Rows are points. Each copy is the shape, with its points in the same order, turned, moved and blurred by noise. Say if it was mirrored as well.
In the rows, zero is written as 128.

Shape (7 x 3)
[[118 190 127]
 [120  92 123]
 [138 129 101]
 [118 105 192]
 [ 61 140 136]
 [150 126  96]
 [134 122  83]]
Copy 1 (7 x 3)
[[173  91 121]
 [ 81 130 141]
 [124 138 113]
 [104 100 200]
 [104  58 123]
 [122 154 114]
 [111 145  97]]
Copy 1 is: mirrored
Copy 2 (7 x 3)
[[124 183 118]
 [137  87 125]
 [136 133 153]
 [172  98  66]
 [ 90 134  75]
 [143 128 160]
 [124 129 161]]
Copy 2 is: mirrored

Shape (8 x 4)
[[130  78 116 130]
 [136 153 179 184]
 [137 137 125 143]
 [164 102 183 121]
 [161 103  98  84]
 [114 134 104 134]
 [121 139 174 115]
 [ 61 154 126  89]]
Copy 1 (8 x 4)
[[134  86 108 139]
 [171 172 159 109]
 [135 149 121 126]
 [155 124 177 175]
 [ 87 109 101 181]
 [104 135 102 112]
 [119 139 175 126]
 [ 63 116 144  75]]
Copy 1 is: mirrored
Copy 2 (8 x 4)
[[ 97 129  89 155]
 [132 150 185 166]
 [141 112 133 141]
 [130 195 133 129]
 [146 126  68 106]
 [121  96 123 142]
 [119 148 165 108]
 [ 89  75 158  70]]
Copy 2 is: mirrored

Shape (10 x 4)
[[ 75 105 120 113]
 [107 123 173 138]
 [112 140 124 100]
 [130  96 108 134]
 [133 150  53 147]
 [130 100  74 104]
 [159  82 197 160]
 [ 98 114 126 127]
 [ 91 115 118 102]
 [113 141 159 148]]
Copy 1 (10 x 4)
[[ 91 175 132  95]
 [ 80 121 120 130]
 [132 154 111 106]
 [116 147 172 109]
 [171 188 170 145]
 [149 167 168  86]
 [ 74  63 160 128]
 [103 160 137 111]
 [107 168 126  92]
 [ 97 129 121 148]]
Copy 1 is: mirrored
Copy 2 (10 x 4)
[[114 162 163  80]
 [102 137 172 142]
 [117 118 139  90]
 [160 155 143 112]
 [152 157  65  96]
 [174 145 125  73]
 [151 135 194 190]
 [122 153 152 104]
 [122 145 155  79]
 [101 137 145 144]]
Copy 2 is: mirrored

Shape (10 x 6)
[[ 97 148 114 189 132 134]
 [ 97 160 132 115 113 138]
 [142 131 125  86  80 147]
 [124 119 134 155  92 120]
 [134 162 170 192 132 122]
 [111  94 127 134 147 134]
 [110 151  73  91  68 187]
 [133 123 147  91 121 118]
 [110 152  53 131 125 134]
 [179 146 151 160 175 159]]
Copy 1 (10 x 6)
[[143 156  85 132 195 106]
 [106 100  99 113 153 110]
 [112  86  79 113  98 136]
 [120 147  84 144 130 120]
 [155 129 113 181 163  84]
 [134 152 119 113 147 149]
 [117  68  33  80 138 150]
 [113 116 128 113 105 132]
 [145 125  69  59 162 111]
 [206 106 141 151 145 123]]
Copy 1 is: mirrored
Copy 2 (10 x 6)
[[123  83 152 174 106 143]
 [108 125 144 118  80 118]
 [154 155  94 100  95 129]
 [164  98 120 139 112 121]
 [167  89 189 150 118 148]
 [114  84 119 102 125 146]
 [107 167  72 132  54 144]
 [133 134 128  84 124 114]
 [ 82 130 102 166 108 148]
 [148 124 181 112 145 198]]
Copy 2 is: only turned
